Each row is a point. Examples show where two turns around zero, p and q, send a point. Write where each new point lands after one turn and then the other. Backwards means that the second turn is done in reverse. Each puzzle has new turns, and all numbers are rounded.

Turn p:
.15	-.15	.29 -> .05	-.22	.28
.32	.21	.27 -> .25	.11	.38
-.02	-.10	-.12 -> .01	-.07	-.14
-.23	-.05	.24 -> -.29	-.06	.16
-.22	.09	-.68 -> -.01	.24	-.68
Turn q:
.37	-.07	.13 -> -.01	.08	-.39
-.03	.34	.16 -> .37	.05	.04
-.30	-.07	.17 -> .06	-.31	.15
-.20	.37	-.24 -> .18	.23	.38
.35	-.53	.11 -> -.40	-.14	-.49
-.18	-.04	-.34 -> -.21	.11	.30
Where do these land?
p, then q backwards: -.33	-.33	-.01 -> .01	-.46	.07
p, then q: .35	.29	-.09 -> .22	.29	-.29
q, then p backwards: .42	-.08	.07 -> -.18	.05	-.39
p, then q: .20	.39	.12 -> .40	.10	-.19
q, then p: -.35	-.06	.20 -> .00	-.39	.11
p, then q: -.29	-.22	-.29 -> -.31	.08	.34

Turn p:
-.47	-.18	.14	-.15 -> -.10	-.07	-.17	.50
.25	.31	-.03	-.22 -> .24	-.07	-.21	-.32
.23	.32	-.02	.31 -> .29	.21	.24	-.26
.20	.00	-.61	.16 -> .01	-.38	.45	-.30
-.03	-.12	.22	-.25 -> -.14	.04	-.31	.08
-.25	-.41	.52	.00 -> -.38	.36	-.23	.42
.06	.08	-.23	.16 -> .09	-.09	.25	-.11
Turn q:
-.34	-.19	.07	.09 -> -.28	-.14	-.08	-.25
-.10	-.21	-.08	-.20 -> -.09	.08	-.29	-.05
.00	-.19	-.20	.32 -> -.11	.25	.18	-.27
-.16	.10	-.19	.05 -> .13	-.04	-.01	-.23
.60	.49	.41	-.27 -> .34	-.15	.20	.81
Where do these land?
q, then p: -.12	.10	.05	.14 -> -.15	.04	-.14	.05
q, then p: .19	-.14	-.47	.14 -> .41	-.02	-.26	-.25
p, then q: -.13	-.22	.44	.13 -> .24	-.26	.27	-.27
p, then q: -.27	-.19	-.32	-.08 -> -.43	.08	.06	-.14
p, then q: .33	.45	.29	-.34 -> .55	.36	-.26	.11

Turn p:
.14	-.11	.23	.35	-.35	.16 -> -.32	-.30	-.28	.10	.21	-.16
.01	.04	.01	-.26	.32	-.55 -> .44	.19	.39	.04	.21	.21
-.05	-.11	-.29	.17	.02	.12 -> -.18	-.13	.10	-.22	-.17	.00
.06	-.13	-.16	-.36	-.02	.27 -> -.05	.31	.02	-.09	-.22	-.31
-.28	.37	.04	-.27	-.42	-.05 -> .02	.40	-.46	-.12	.12	.25
.15	.25	-.06	-.01	.02	.10 -> .20	-.07	-.17	-.09	-.11	-.07
.31	-.36	-.27	-.29	.24	-.23 -> .18	.15	.55	-.17	.08	-.32
-.32	.05	.50	.68	.20	.18 -> -.28	-.56	-.15	.56	-.14	.39
Turn q:
.24	.19	-.24	.33	-.15	.05 -> -.03	-.31	.29	.31	.02	.08
-.05	-.03	.42	-.24	.22	.20 -> .09	.00	-.50	-.25	.04	.06
.05	-.09	-.30	-.16	.33	.03 -> .29	.25	-.03	.18	-.20	.11
.05	-.30	.08	.03	-.11	.22 -> .04	.09	-.06	.01	.37	.09
.38	-.40	-.05	.15	.44	-.06 -> .61	.07	-.07	.25	.16	-.22
.09	.19	.02	-.02	-.54	-.18 -> -.54	-.12	.13	.13	.06	-.16
-.75	.44	.08	-.09	-.21	-.26 -> -.49	.02	.23	-.62	-.45	.04
Where do these land?
q, then p backwards: .43	-.01	-.27	.40	.10	-.20 -> .34	-.14	.33	.04	.47	-.06
q, then p: -.19	-.39	.04	-.13	-.34	.25 -> .29	.06	-.01	.15	-.48	.21
q, then p: .05	.27	-.12	-.28	.12	.16 -> -.28	-.06	-.23	-.26	-.09	-.04
q, then p: -.12	-.06	.43	-.46	-.03	.09 -> .13	.30	.08	-.45	-.28	.18
q, then p: .03	.35	-.12	-.21	-.12	-.22 -> -.32	.07	-.17	-.09	.18	.26
p, then q: -.11	.32	.30	.01	.01	.13 -> .07	-.09	.31	.26	.09	.19
q, then p backwards: -.10	-.48	-.26	.66	.26	-.21 -> .46	-.11	-.14	-.30	.46	-.55
